Each row is a point. The ring and each string are closed loops that go straight from each point to the next, and from the last back to the first. Before rounding, they use only three directions, however many columns there are. How many times does the string pass through the ring? Passing back the other way cancels.

Ring (6 x 3)
[[-18 -17  34]
 [ 18   6  17]
 [ 22  26 -12]
 [-15  32 -37]
 [-42   4 -28]
 [-45 -30  16]]
String (20 x 3)
[[  2  12 -10]
 [  1  42 -15]
 [ 12  50 -21]
 [ 21  50 -32]
 [ 20  24 -33]
 [ 12   0 -26]
 [ -3  14 -38]
 [ -9  -1 -23]
 [-27  11 -15]
 [-47  19 -24]
 [-65  16 -33]
 [-61   1 -36]
 [-25 -23 -29]
 [-16 -13 -20]
 [-26  11 -10]
 [-38  36 -30]
 [-36  65 -48]
 [  0  53 -50]
 [ 24  20 -34]
 [ 10   5 -14]]
Times through: 3

Ring (6 x 9)
[[  2  11  13 -52  12  21 -25 -29 -27]
 [ -9  15   8 -51   9  21 -19   2 -36]
 [-17   0 -10 -14   5  28  20  19 -12]
 [ -5 -11  -7  40  -3  17  54  14  32]
 [  1 -21 -11  37   3  25  52 -19  40]
 [ -2 -12  -8 -18  13  34  12 -40   3]]
String (22 x 9)
[[  9  12  22 -21   4   8  -9 -18  -6]
 [-13  -5 -12 -40  15  39   2 -20 -21]
 [-12  13   3 -87  19  35 -40 -24 -56]
 [ -8  27  18 -95  15  22 -56 -11 -66]
 [  7  31  35 -46   2  -2 -34   2 -31]
 [  5  16  21 -17   1   5  -5   1  -8]
 [-26  -9 -26 -37  15  48  15   3 -26]
 [-45 -16 -48 -46  19  65  26  23 -39]
 [-44 -20 -50 -22  15  61  44  31 -23]
 [ -5   6   6  23  -6   7  34  33  13]
 [ 12  13  27  29  -9  -9  22  15  24]
 [ 13  10  26  32  -9  -8  25  10  27]
 [-14 -17 -21  12   7  36  44  -2  14]
 [-16 -33 -35  46   5  41  76   0  40]
 [ -4 -32 -23  68   0  29  83  -7  60]
 [  4 -26 -11  60  -1  21  68 -18  57]
 [ 17   0  20  35  -5  -1  29 -16  37]
 [ 12   4  19  13  -1   4  16 -14  20]
 [ -6 -11 -10  -6   9  32  23 -19   6]
 [-27 -42 -55 -35  29  79  33 -57  -7]
 [ -9 -19 -21 -48  23  53   0 -61 -15]
 [ 24  23  44 -16  -1 -11 -22 -26   1]]
Times through: 4
String (23 x 9)
[[  7  28  33 -37   0  -2 -26   5 -25]
 [  1   8  12 -12   3  12   5  -3  -3]
 [ -9   2  -2 -24   8  26   7  -1 -14]
 [ 11  24  34 -12  -4  -7 -11   7  -6]
 [-11  20  10 -53   7  19 -20  15 -41]
 [ 17  33  46 -20  -6 -16 -24   7 -12]
 [  1   5   9 -11   4  15   7  -6  -2]
 [-20  -4 -18 -52  17  45  -2 -12 -33]
 [-12  15   3 -92  20  36 -44 -24 -60]
 [ 16  33  44 -68   7  -1 -57 -31 -38]
 [ 17  19  35 -12  -1  -5 -12 -15   1]
 [  2   2   7 -17   7  19   3 -19  -3]
 [ 21  17  36  -5  -2  -7  -9 -22   8]
 [  9  -2   9 -24  11  22  -4 -49   1]
 [-16 -28 -34 -39  25  62  16 -57  -9]
 [-14 -19 -24 -27  18  49  18 -34  -6]
 [-20 -28 -37 -51  27  66  10 -57 -18]
 [  2  -2   3 -45  16  31 -13 -48 -15]
 [-11  -6 -12 -74  24  49 -23 -52 -38]
 [-13  -5 -12 -53  18  43  -7 -28 -28]
 [ -8   0  -3 -32  11  30   1 -15 -16]
 [-17   6  -7 -74  18  40 -24 -16 -48]
 [ -9  27  16 -86  13  21 -48  -2 -62]]
Times through: 1
